Each row is a point. The points of each table are mixes of a few directions, plus a little noise. How many directions does each table use, and how many do they share? Where both have some left over, give the other angles between the two spaces (their principal angles), to ten degrees, smallest first.
In the rows, zero is written as 128.

First (7 x 3):
[[ 62  91 155]
 [194 166 101]
 [ 95 109 143]
 [148 140 118]
 [106 116 138]
 [ 72  95 151]
 [221 181  89]]
Second, 4 rows:
[[ 82 103 149]
 [204 172  96]
 [ 66  92 155]
 [161 146 115]]
Directions: first 1, second 1, shared 1

First:
[[111 144 135 105 145 173 136 128]
 [ 95 158 142  81 161 216 143 129]
 [128 128 128 129 127 128 128 128]
 [113 141 134 107 143 168 135 129]
 [106 147 137  98 150 185 138 128]
 [169  91 111 187  87  19 109 126]
 [114 140 134 108 142 166 134 128]
 [142 115 123 148 113  90 121 127]
 [173  87 109 192  82   7 106 127]]
Second (10 x 8):
[[106 135 145 169 113 138 136 109]
 [131 138 144 136 133 103 108 137]
 [ 73 100 155 195 173 178  78  92]
 [147  53 125 106 161 120 144  86]
 [142 171  87  97  56 153 207 146]
 [138 135 148 122 163  86  68 155]
 [101 144 142 159 144 146  88 135]
 [144 199 110 103  83 114 140 182]
 [152 121 111 104  90 117 193 115]
 [146  85 114  90 165 126 117 123]]
Directions: first 1, second 4, shared 0; angles 40

First:
[[101 163  96 173 135  79  78 109 170 123 108 159]
 [ 82 199 106  66 161 150  79  44 168 178 128  44]
 [ 82 131 147  74 130 183 169  77 115 190  86 117]
 [184 169  82 174 111  76 125 160 107  38 130 161]
 [148 187  90 121 126 115 125 110 117  90 121 116]
 [150 140 129  90 124 157 157 123  97 118 134  97]
 [181  35 166 185 111 105 139 228 113  88 177 168]
 [ 93  19 190 171 139 120  94 174 177 188 161 153]
 [130 110 147  99 115 167 186 127  89 140 106 137]]
Second:
[[ 91  32 184 165  26 211 175 129 159 180 108 104]
 [ 93 193 104 113 130 129 181  96 117 164 129 150]
 [122  55 172 112 217  92  35 158 162 159 161 122]
 [113 156 137  86 149 144 186 132 107 179 194 114]
 [144 212  55 157 128  76  55  83 149  52  69 130]
 [139 123 128 148 126 109 155 158 114 121 147 165]
 [136 141 124  99 124 148 166 111  89 118  89 139]
 [188 108 121 143 125 113  72 154 128  51 128  97]]
Directions: first 4, second 6, shared 4

First, 8 rows:
[[ 88 167 158 123 115 102 123 107 150 135 153  79 156 131 136 125 132 117]
 [174  88  96 135 142 159 133 146 105 123  94 180 104 124 122 135 123 143]
 [161 112 114 142 128 156 134 117 117 140  85 147 140 117 139 150 121 143]
 [ 83 144 143 105 132  88 120 152 141 105 191 111 101 145 107  90 139 105]
 [ 75 158 154 105 125  84 119 137 146 112 192  92 118 143 114  96 139 104]
 [166 137 128 164 108 172 138  66 127 173  45 113 201 101 171 189 113 156]
 [ 74 142 143  94 139  77 118 170 140  92 212 115  80 153  94  74 143  97]
 [205  76  87 154 137 188 139 127  98 141  49 189 127 111 139 163 116 159]]
Second (11 x 18):
[[226  31  57 138 161 194 139 181  76 111  63 249  63 121 110 135 119 156]
 [207  52  71 138 156 180 136 170  88 114  76 225  79 122 114 134 122 151]
 [ 97 156 151 125 117 107 125 112 144 132 147  91 148 130 134 125 130 119]
 [168  89  99 132 141 154 133 149 109 122 101 177 102 124 122 131 126 139]
 [ 55 199 182 118 102  80 119  88 165 142 177  37 177 136 141 124 135 105]
 [131 125 124 128 129 131 129 130 125 127 127 132 124 128 128 128 130 128]
 [ 99 156 151 123 118 108 126 111 143 131 148  91 148 128 132 126 132 121]
 [ 91 165 154 124 115 104 122 108 147 136 153  84 152 131 133 125 130 117]
 [158  98 105 133 139 147 130 143 112 122 109 165 109 124 123 131 125 137]
 [120 135 134 127 125 122 127 122 133 129 134 117 132 129 131 127 128 127]
 [ 60 196 180 119 104  82 120  91 164 140 174  44 175 134 141 123 136 107]]
Directions: first 2, second 1, shared 1
